Every row gives one point. Any point is a mix of the corners, with weights that add up to 1. It lies inside the corners' shape when no weight is negative. Say inside or outside, and name the corners with a negative weight.

Corners:
(1): [-8.9 20.4]
(2): [-30.7 -21.1]
(3): [  9.1 -13.4]
Points:
[ 4.0 11.4] -> outside (2)
[-20.3  10.5] -> outside (3)
[-6.7 13.2] -> inside
[-28.0 -18.3] -> inside
[  4.9 -17.4] -> outside (1)

Corners:
(1): [ 10.5 -26.1  18.8 -32.4  41.6 -36.1]
(2): [ 30.6   8.6  -3.9  -7.7 -17.2  22.2]
(3): [-0.5  2.6 12.4  0.1 27.7 32.7]
(4): [-39.6   3.2   5.6  -3.3   6.4  10.5]
(5): [ -7.3  37.4  25.6   0.5 -23.0   0.4]
(6): [ -8.6   4.7  13.6  25.2  -0.5 -10.6]
(7): [ 19.0  36.8 -40.8   1.0   6.2   0.3]
Points:
[ 14.0  12.7  -6.6 -10.0   4.5  11.2] -> outside (6)
[-20.8  12.6   9.4  -0.4  -4.8  -3.7] -> outside (3)
[-8.3 15.0 -2.0 -1.1 16.3  5.2] -> outside (2)
[-0.3  3.6 10.8 -1.2 23.1 24.5] -> inside
[-22.1   7.1   7.2  -1.8   5.0   9.5] -> inside
[15.0 20.9  5.3 -3.5 -1.4 -0.1] -> outside (4)
[-15.7  13.8  31.0  -3.1   1.9  -4.0] -> outside (2, 7)
[-12.9  30.5   4.3  -4.9   2.3   1.4] -> outside (2, 6)
[ -8.0  19.1  24.1   4.9 -12.1  23.3] -> outside (1, 7)

Corners:
(1): [  8.5  11.3 -13.6 -17.8   1.3  10.8  24.3   9.5  10.6  11.2   3.3  12.4]
(2): [ 29.3  -4.5  33.2 -18.1  -5.8   0.7   2.4 -11.3   1.9   2.0   8.4   9.2]
(3): [-38.5 -38.2 -14.2  13.0   0.7  18.7  -1.1  24.8 -33.8 -22.0  26.0  14.7]
(4): [ 24.6  16.9   4.5 -27.5   5.2 -21.4 -27.7   8.1  28.5   9.7   8.7  -0.6]
(5): [-20.9 -23.5   5.0 -26.2  -6.2 -22.2   3.7 -11.2   8.1  21.5  12.9  10.1]
(6): [-30.7 -45.8 -41.5  44.5 -26.3 -15.5   7.8  19.0 -19.9 -13.5 -12.2  -9.5]
(7): [-10.0   0.8  13.9  10.9  33.0 -11.6  11.3   1.1   8.8   1.9   1.4  -5.1]
(8): [  8.8  22.1 -14.1   2.2   6.5  -4.8  -6.0 -13.4  -0.4  34.5  22.3  -6.2]
(9): [ -1.0  27.6  25.5 -10.4 -33.0 -28.2   9.3  -5.1  20.1   6.9   5.0 -10.9]
(10): [-15.1   5.5  -0.8   9.3  -4.7   4.1 -14.5 -17.2  13.4   0.4  -8.0  22.6]
(11): [-39.3 -22.5 -16.4  31.1 -18.8 -10.7  -1.1  30.6 -47.0  15.1 -27.2   8.9]
(12): [-14.3   2.3   6.8 -20.5  -5.6  13.5  -6.5  -3.7   7.5  15.4 -17.6 -25.1]
(13): [-34.3 -18.0 -35.3   7.3 -14.0 -24.6   1.3   8.2 -48.8 -19.9 -12.6  -7.6]
Points:
[-16.9   2.8 -25.5   6.3 -21.3  -8.6  -2.6  13.7  -5.6   2.4  -7.4  -2.3] -> outside (2, 5, 7)
[-25.1  -5.1   2.1   5.9  -7.8  -4.7  -1.0  -1.5  -0.3  10.4   3.5  -2.6] -> outside (1, 2, 4, 13)
[-26.9 -15.3 -46.6  46.5  28.4  -3.2   6.7  30.0 -36.7  -8.3  -4.8  12.3] -> outside (2, 5, 9, 12)
[-13.3  -8.0  -6.9   4.1 -12.8   2.5  -4.5   4.2  -1.5   7.3   0.1   8.0] -> outside (7, 13)
[-20.7 -21.4  -8.5   1.8 -27.8 -10.3   2.0 -15.5 -12.8   1.8   7.0  -4.0] -> outside (1, 4, 7, 11)
[-10.6  -1.4   2.8   1.2  -8.7 -15.8  -7.1  -0.5  -4.7   8.7  -7.5  -4.1] -> outside (1, 3)
[-21.5 -22.4 -25.1  27.9  -6.4  -6.5  -6.5  13.8 -23.7  -6.2  -9.4  -3.4] -> outside (1, 5, 9)
[-3.2 -6.5  1.9 -8.9 -4.4 -7.4  4.1  1.9 -2.1  6.6  3.1 -0.4] -> outside (10)
[-17.0 -11.7  -0.7  -6.7  -8.1  -9.9   2.8   2.3  -5.8  -0.9  -5.4  -0.6] -> outside (8)
